Each row is a point. Any point is a mix of the corners, with weights that add up to 1. It lies inside the corners' shape when no weight is negative. Say inside or outside, and name the corners with a negative weight.
In the rows, zero is written as 128.

Corners:
(1): [113 188 128]
(2): [170 113 150]
(3): [94 55 75]
(4): [ 39 126 174]
Points:
[ 56 121 137] => outside (2)
[151 135 132] => outside (4)
[130  99 127] => inside
[134 173 174] => outside (3)

Corners:
(1): [104  77 105  87 176 164]
(2): [119 142 193 118  69 157]
(3): [133 186 110 113 159 153]
(4): [173 112 110 109  52 192]
(5): [ 68 116  94 166 182  98]
(6): [158 158 128  79   7 122]
(7): [192  56 104 109 163 103]
Points:
[107 157 125 122 110 154] => outside (7)
[132 126 134 110 136 127] => outside (4)
[134  88 114 106 135 107] => outside (3, 4)
[126 151 108  91  75 153] => outside (2, 7)
[151 133 132 102  56 154] => inside
[135 137 125 104 101 122] => outside (4)
[114  74 122 129 157 149] => outside (3, 6)
[117 134 108 127 142 139] => inside

Corners:
(1): [176 145  74 158 101 180 127  81]
(2): [111 170  80 111 129  67 224 129]
(3): [152  71  74 138  72  99 174 125]
(4): [ 95 129 129  97 208 183 111  71]
(5): [123 169  57  65 189 142 192 153]
(6): [173 122 143 152 152 149 107  87]
(7): [178 156 119 100  84 139 173  80]
(8): [187 114 124 168  62 107  66 104]
(9): [126  65 142 155  70 132 174 164]
Points:
[166 113 104 148  86 121 120 109] => inside
[172  55 121 167  14 138 129  95] => outside (2, 5, 6)
[110 156  88  99 187  83 165 119] => outside (1, 7, 9)
[142 142 106 106 127 128 165 113] => outside (1)
[165 147  72 128  98  98 170 104] => outside (4, 9)

Corners:
(1): [198 112 120 139  94  78 100 156 156  65  41]
(2): [123 110 171 155 167 108 114 104 177 143 214]
(3): [128 102 164 148  86 197 182 128 152  92 124]
(4): [104  81 126 154 156  66 166 149  94 109 107]
(5): [ 60 172 212   7 137  95 122 115 100 112  64]
(6): [110 135 153 137 120 129 161  66 144 156 166]
(7): [135 148 127 134 129 138 112 123 133 160 136]
(8): [149 118 172  87 104 117 131 131 115 115 140]
(9): [ 73  82 139 192  88 116 174 125 143 151  77]
(10): [208  53 136  94 126 119  64 107 152 114 114]
(11): [186 153 125  96 127 144 179 130 153 135 161]
(12): [118 125 113 136 113 111  87 136 187  93 137]
Points:
[136 112 136 136  97 144 157 136 141  95  80] => outside (2, 8)
[137  94 128 168 127  96 102 122 152 134 133] => outside (3, 5, 11)
[131 119 139 119 128 114 119 124 156 115 127] => outside (8)
[119 119 154 133 141 110 120 104 161 157 167] => outside (1, 3, 4)

Corners:
(1): [200  72 102  38 131 140  85 103 112 143 128 160]
(2): [222 159 132  93  70 100  94 179 138  80  85 101]
(3): [ 92 186 176 143 188 112 172 195 197 113 144 123]
(4): [ 88  91 206 195 127 182 141 120 193 156  87  78]
(5): [141 108  87  79 107 182 167 163  64  88  79 137]
(6): [160 173  36 117 112 159 125  91  35 162 113 148]
(7): [236 110  81  93  96 135 148 106  75 175  91 173]
(8): [168 138  96  74  35 124 108  77   9 151 135 176]
(9): [198  53 103  82  94  85 102 110  82  79 154 133]
(10): [167 125 130  77  98 117 115 216 151 171 160  46]
(11): [150  97  75  89  94 134 100 187 114 107 177 174]
(12): [ 97 134 159 141  94 110 161  95 222  87 120  75]
(13): [169 176 169 128 162 198 210 114 218 105 151  87]
Points:
[158 118 131  99  98 137 132 143 128 121 133 126] => outside (6)
[168 131 113  99 100 137 138 114 103 132 118 124] => outside (11)
[170 109 117  92 116 136 131 118 118 137 127 121] => outside (2, 11)
[153 120 108 101 109 153 138 146 113 115 122 133] => inside
[178 123 110 105 105 136 134 139 115 135 114 136] => inside

Corners:
(1): [ 92 167 164 200 189 100  26 141  61 162 111 157 115 206]
(2): [190 153 124 101 139 156 150 120 199 126  94 112 140  71]
(3): [113  66  55 176  76 159 129 244 121 202 155 155  84 133]
(4): [167  93 144 114 134 155 107 195 134 106  84 192 164 192]
(5): [161  75 116  73 116 148 165 248  98 163 154 116 172 174]
(6): [144 107 175 118 155 146 113 158 143 185  67 139 103 147]
(7): [240 136 184 131 126  87  82 121 187  56 108  76  56 146]
(8): [128  56 163 150 101 158 108 157  53 174 125 139 113  90]
(9): [162 186 144  69 111  30  94 118 117 106 108 153 193  91]
(10): [155 169 127 174  88 189  61 136 170 186 162 147  62  75]
(11): [114  74 160 116 150 140 162 153 105 227 145 216 162 147]
(12): [143 161 196 200 112 133 112 196 141 178  93 199 146 120]
(13): [115  91 105 150 168 110 122 111 185 156  49 106 223 158]
(14): [153 134 102 208 113 139 109  69 161 149  75  90 164 151]
(15): [178  46  26 137 155  38 113 103  67 206  68  86 191  91]
Points:
[148 113 129 141 134 122 122 149 136 175 112 141 143 138] => outside (4, 8)
[152 120 118 131 133 112 111 135 134 154 104 132 153 143] => outside (8, 12)
[137  98 115 140 127 143 115 137 116 171 108 133 149 133] => outside (7, 12)
[157 159 136 166 120 114  84 126 144 165 112 141 101 109] => outside (4, 5, 8, 13)
[140 118 136 142 141 115  94 157 115 158 106 145 137 144] => outside (14)
[153 147 140 169 113 137  96 127 149 140 107 103 118 129] => outside (4, 11, 15)

Corners:
(1): [150 103 107 106 140 106  79 159  82 117 106 106 196 123 122 126 123 118
 150 206]
(2): [100  92 131  89  87  98 162 129  88 126 130 115 132  66  47 116 105 125
 154 122]
(3): [127 102  91 121  86 137 160 110  70  74 130  96 197  35  58 148  91 100
 114 125]
(4): [101 162 145 147 144 167 132 129 172 148  85 145 109 165 139  99  96 167
 159 133]
(5): [126  90 143 119 128 158 122 139 121 103 116 133 110 165 145 120  92 130
 159 132]
(6): [102 121 116 121 100 136 112  93 120 103 106 141 174 152 192 114 104 179
 143 118]
(7): [121 129 154  69 157 148 164 107 163 112  98 120 105 162 127 162 131 148
 158 115]
(8): [ 81 161 125 146 167  97  98 167 142 154 113 197 107 151 167  98 139 124
 116  70]
(9): [ 69 115 164 119 130 123 145 120  73  71  92  99 118  50 123 120 103 149
 142 136]
(10): [111 178 138 158 142  80 162 171  94 151 190 138  90 131 123  77 115 105
  87 104]
(11): [103  73 105 125 140 164 136 114 142  79  97  64 144 156  94 156 133 138
 178 178]
(12): [ 88 106 140 139 154 125 124 145 154 189 135 145 166 124 143 105 164 104
 157  97]
(13): [126 186 183 173 150  90 124 125 150 141 136 209 113 150 121  96 153 108
 115  79]
(14): [159 134  98 130  93 116 171 136  90 108 154 119 123  84  96  81 123 100
 152  98]
(15): [ 91 174 174 161 159  66 142 188 168 164 116 161 145 182 163  94 137 124
 125  65]
(16): [128 128 106 166 163 110  52 162 145 181 143 139 139 139 145  75 144 127
 108  68]
(17): [123  81 103 135 114 119 162 104  72 130  84  61 162 118  91 147 121 139
 170 162]
(18): [134 147 114 143 119  71 153 122 173 154 119 181  77  91 167  56 113 114
  67  77]
(19): [131 107 110 124 178 130 164  86 135 117 112 137 157 174 137 105 114 195
 155 121]
(20): [162 105 106 136  91  90 180 166 128 132 183 101 120   7  74 148 118  82
 128 127]
(21): [155 111 118 136  51 106 193 163  75 105 155 119 122  46  81 109 154 124
 106 128]
Points:
[115 136 139 144 134 107 134 141 126 135 124 142 126 127 130 100 127 131
 134 113] => outside (3, 7)
[117 118 129 126 141 119 135 126 136 129 110 136 140 134 133 117 125 143
 137 117] => outside (10, 14)
[120 131 128 134 135 111 136 144 127 136 126 138 127 118 121 106 126 121
 132 115] => outside (6)
[121 124 138 133 131 131 132 135 128 123 119 140 122 139 130 111 114 130
 143 120] => inside
[113 126 132 133 120 115 139 141 105 130 120 123 140 112 113 121 122 123
 142 119] => outside (11, 18, 19)
[129 121 113 133 130 113 144 148 121 141 133 119 133 120 112 105 126 118
 137 111] => outside (6, 9, 13)

Corners:
(1): [127 150 121 191 162 116 128  80 166 128 169  51 161 179  98  87 108 159
 150 136]
(2): [148  78 159 166 135 151 157 122 154 119 126 156 153 211 104 104  95  75
 188  92]
(3): [193  17 135  50  79 145 156  77 228 172 161  76 147 126 126 148 106 111
 120 151]
(4): [ 74 110 101 201 104  61 207  81 163  78 192  96 123 107 173 127 106 108
 108 129]
(5): [ 81 141 163 111 168  94 196 129 121 104 146 113 140 154 157 198  58  56
 152 174]
(6): [205  90 154  92 112 115 120  85 186 189 114 131  45  80 147  93 120  74
 148  70]
(7): [120 114 194 120 118 115  70  76 120 149  74 159 114 136 117 194 135  77
 151 125]
(8): [133 118  93 174 200 171 190 206  93  99  63 153  88  78 182 153 129 195
 168 184]
(9): [125  74 107 161 173 123 115  59 100  81  95 129 143 126 157 127 112 161
 189  73]
(10): [ 82 144 142  49 185 125 148 108 125 147  75  77 146 156 174 101 186 161
 204 141]
(11): [207 161 158  64 155  66 135 233 144 107  85 153 178  81 186  67 144 122
  94  55]
(12): [207 106 198  64 131  54 133 195 161 105 136  87 112 176 179  72 127  99
 207 159]
(13): [134 162  86  16  90 109 142 236  63 152  41  96 148 142 139 135 111  76
 134 122]
(14): [179  49 117 123 194 110 162 120  61 114 106 130 175 174  57 143 209 151
 103 156]
(15): [186 116 123 128 115 104  37 143 132 203 123 117  77 165 184 187 161 157
 197  63]
(16): [115  47 150  47 134  98  59 147 134 126 177 110  97 131 128 118 126  49
 121 119]
(17): [137  32 183  87 100 131 116 178 104 141 115  79 150 149 173  73 102  67
 119 115]
(18): [168  83  80 156 159  51 205 166 136 159 151  94 166  97  57 155 154 200
 194 145]
(19): [ 62  96 151  58 181 190 202 175  56 105 146  78 111 136 137 115 102 215
 223 184]
(20): [149 115 139  69 153 159 166 173 171 130 115  60  56 166  95 139 134 136
 207  54]
(21): [103 137 132  96 130  96 175 209 150 161  65 120  78 162 149  96  84 181
 123  82]
Points:
[138  99 134 110 153 116 150 136 125 129 116 111 137 144 132 124 134 138
 168 122] => inside
[148  99 131  64 133 101 139 150 132 134 140  75 131 133 144 117 129 106
 154 119] => outside (2, 7, 8, 21)
[146 104 138 114 145 114 157 141 132 134 113 105 132 147 133 125 128 138
 163 124] => outside (16)
[139 105 131 110 146 114 143 162 115 132  99 121 108 141 138 124 139 141
 163 103] => outside (1, 3, 5)
[150 113 126 107 138 120 155 156 135 131 101 108 130 158 150 112 120 121
 145 111] => outside (7, 16, 18, 19)
[155  86 159  88 144 102 141 135 126 114 135 106 191 170 111 105 124  91
 155 138] => outside (4, 6, 8, 15, 20, 21)

Corners:
(1): [151 142  87 157 124 153 152  75 109 150 118 113 129 161 179  53 158 122
 115  94]
(2): [140 109 116 139 114 121  91  95 150 165 107 108  83  96 143  90 148 126
  82 104]
(3): [135 134 151 156 122  77 101 127 111 107  70 155 127 123 130 114 112  86
 108 139]
(4): [ 79 131 170 148 136  85 116 151 112 150 113 124 167 108 124 148  73  74
 153 149]
(5): [172 149 121 100  82  97 133 144 190 148 131 191 108 135 159 105 164 105
 110  82]
(6): [133 191 131 140 126  89 111 156  80 139 141 168 177  66 134 169  76  72
 115 171]
(7): [123 145 114 140 134  83 118 214  97 145 103 163 179  58 108 162 112  72
 148 142]
(8): [142 169 153 130 157  84 129 189 125 146 121 170 126 143 136 162  85 114
 143 158]
(9): [129 138 187 138 162 111 103 137  81 130 151 164 169 125 127 141 137 102
 112 153]
(10): [ 97 190 154 112 126  72  87 177 126 145 133 156 123 132 116 158 133  48
 130 169]
(11): [180 130 113  89  66 163 136  77 145 137  77 112  98 126 144  94 174 119
  88  93]
(12): [169 122  92  90 126 160 175  71 152 133  68 153 106 110 150 104 158  98
 109  92]
(13): [134 138 118 145 117 145 128  89 138 135  54 161 111 135 125 130 146 153
 130  72]
(14): [173 172 149 154 150   7 131 197 114 178 129 187 169  97 110 198  86  61
 169 152]
(15): [117  78  60 129  76 170 117  42 128  82 155  61  84  95  34  79 119  90
 131  89]
(16): [137 148 128 148 134 121 157 137 147  77 154  96 118  96 131 127 159  96
 131 131]
(17): [131  82  69 141  83 167 139  88 136  91 163  63  95 131 132 131 144  90
 141 130]
(18): [127  71  89 151  93 216 113  46 121  69 166  33  81  88 119  72 111 106
 191  77]
(19): [138 163 137 192 134 119 124 150 128 146 141 158 172  94 107 155  84  63
 150 172]
(20): [129 139 140 151 134 126 164 103 109 128 142 139  84 118 182  80 164 135
 161 145]
(21): [135 111  87 147  68 188 162  96 123  87 192  61  58 113 120 112 133  67
 128  68]
Points:
[141 137 120 134 116 122 135 123 131 132 118 142 118 116 138 120 137 105
 132 117] => inside
[131 130 118 138 115 135 127 100 120 121 131 113 113 112 124 116 132  91
 129 121] => outside (5, 7, 8)
[141 133 122 133 116 132 135 104 131 123 122 126 109 117 137 112 137 103
 128 118] => outside (7)
[146 157 128 141 136 104 123 133 112 140 111 155 143  98 125 135 116  94
 133 140] => outside (4, 5, 17, 21)

Corners:
(1): [182 158  75 131 130  90 221 146 166  90 162  83 126  49 106 118 168 120
 114  83]
(2): [152  76 205 163 121 201 183 164  57 204  57 104 165  38  85 186  70  18
 149  63]
(3): [ 93 129 151 181 142 177 151 157  78 169  64 159 162 104 131 110 157  65
 208 181]
(4): [ 98 104 122 106 103 101  84 158 125  98 192 105 144 178 157 100 210 129
  43 173]
(5): [180 124 182 213  64 193 198 135 102 180 118 147  75 102 112 119  87  37
 145 138]
(6): [133  66 110 201 212 154 119  40 149 168 138 176 192 181  95 127  70 104
 153 160]
(7): [162  72  69 129 137  60 217  83 121 151 153  86 123  40 208 186 142  90
 180  70]
(8): [ 75  97 126 118 161  98 129 150 157  83  71 181  59 184 145 159 178 134
  48 113]
(9): [ 96 144 172  98 190  92  54 120 123  58 140 120  80 186 164 164 110 152
  77 209]
(10): [122 104  99 142 150  92 159 148 196 197 167 176 100  43 111 207 130  64
 191 101]
(11): [174 122 155  97 103 148  95 109 116  95  70 173 162 241 124 148 154 191
 113 122]
(12): [139 113 150 128 169  84 189  29 105 186 149 138 163  55 120 129 142   7
 231  73]
(13): [ 82 183 110  74 128 150 107 132 148 128  99 116 131 190 167 120 111 119
  67 180]
(14): [ 31 179 155 163 112 109  93 152  77  91 108 149 146 153 153 119 119 176
  62 164]
(15): [114 189  62 134 134  82 111  68 111 139 126  65 126 124 106 165 191  93
 123  77]
(16): [152 146 145 139 105 186 157 128  40 136 127 220 132 102 127 144 102 118
  69 132]
(17): [ 84 140 168 142 180 118 166  54 175 167 148  93 169  43 178 170 148  79
 127 114]
(18): [ 94 118 165 130 139 121 142 105  64 144 178 174 115 154  78  82 113 186
  75 207]
(19): [ 82 117  79  94  98 154 104  48 110  86 178 150 144 151 140 153 124 140
 147 156]
(20): [122  90 152 182 130  86 182  72 152 151 120 126 185  36  94 206 147  50
 152 147]
(21): [150 145 132 164  94 121  61 138 123 167  86 129 112 110 132  77 117 166
  53 105]
Points:
[127 126 125 134 126 121 123 119 130 121 135 129 127 124 144 154 135 119
  91 131] => outside (3, 12, 18)
[116 115 135 136 123 131 129 136 122 125 125 140 127 142 123 128 124 129
 106 162] => outside (12, 15, 16, 17)
[130 128 129 142 133 123 155  96 127 139 131 130 132  99 128 153 124 103
 126 119] => outside (3, 4)
[106 119 156 148 131 125 175 119 109 155 109 143 152  49 131 164 134  95
 146 101] => outside (4, 5, 6, 9, 13, 15)
[121 115 157 161 137 137 146 101 106 151 111 154 130 108 128 154 119  93
 140 129] => outside (1, 4, 13)
[115 128 119 142 138 104 143 105 128 138 138 128 130 102 141 135 137 108
 120 135] => outside (2, 11)

Corners:
(1): [ 65 156 183 133 121  92 130  99 111 137 141 153 134  98  26 112  76 122
 196 175]
(2): [166 127 190 118 150 130 145 158 144 158 136 173  96  60 139 160 123  85
 139 103]
(3): [158  85 164 138 188 129 101 127 109  95 123 114 163 125 104 104 107 188
 249 113]
(4): [112 130  85  55 124  85 135 109 118  85 158 123 152 119 116  83 140 170
 146 152]
(5): [121 111 150 112 118  50 146 103 135  80 137 133 151 161  98 117 125 120
 136 139]
(6): [ 62 123 146  74  65  89  93 131 119 116 135 182 132  81 167 170 140  53
 169 178]
(7): [127 193 130 107 164 112 177  79 166 104 116  70 109 123 137 177 112 112
 122 108]
(8): [106 151 190 112  93  79  64  99 110 181 119  42  93 149 154 146 118  79
 161 181]
(9): [ 81  83 110 108 127 139 101  51  80 114 116  94  28 121 143 220 125 106
 111 127]
(10): [194 149 189  95 117 138 171 136  74 133 181 104 133 118 129 113  69 140
 206 112]
(11): [132 137 198 169 174  92  99 135 104  83 180 127 104 149 117 146  86 119
 136 177]
(12): [ 85 189 217 122 124 120 146 158 151 153 122  73 126 115  79 140 118  95
 193 129]
(13): [233 195 125 155 209 109 131 149 165  48  94 125 139  77  84 148 138 119
  75 110]
(14): [130 170 103 135  99  97 110 119  75 128 110 194 135  70 117 165 149 192
 109 118]
(15): [ 78 124  83 155  88 147 136  92  58 149 134 209  59 101 109  86 117  89
 112 121]
(16): [193  81 165 182 195 198  50 136  87 103 157  25 221 130 146 109  89 113
 204 144]
(17): [118 118  49  92 114  68 116  71  45 142 163 174  96 224 178 103 165  69
 104 175]
(18): [151 140 183 116 173 126 125 143 196 149 130 108 121 179 150 176  86 106
 124 152]
(19): [141 142 126 102 174 117  86 113 141 129 115  76 117 164 135 104 122  89
 130  89]
(20): [139 149 190 108 158 153 105 122 187 128 115 194 128 141  82  55 146 120
 104 123]
(21): [128 174 176 111 135 125 106 102 110 129  79  97 124  97 148 153  75 124
  69 209]
Points:
[129 142 165 115 136 105 112 124 122 126 132 123 131 131 114 128 120 112
 149 149] => outside (7, 15)
[144 130 147 114 144 108 106 118 117 114 132 129 133 128 128 129 118 119
 136 149] => outside (7, 12, 15)
[124 147 143 102 123 109 130 109 117 129 124 145 112 119 113 119 130 114
 135 129] => outside (11, 16, 18)
[132 148 152 119 138 107 119 124 124 124 134 135 131 129 121 126 117 114
 143 143] => outside (9)
[110 112 152 116 154 134 116 107 146 111 130 145 124 124 116 122 107 116
 137 140] => outside (8, 10, 12, 13, 14, 17)
[144 141 160 121 151 113 115 123 128 117 133 111 132 132 128 141 112 116
 139 146] => outside (15)
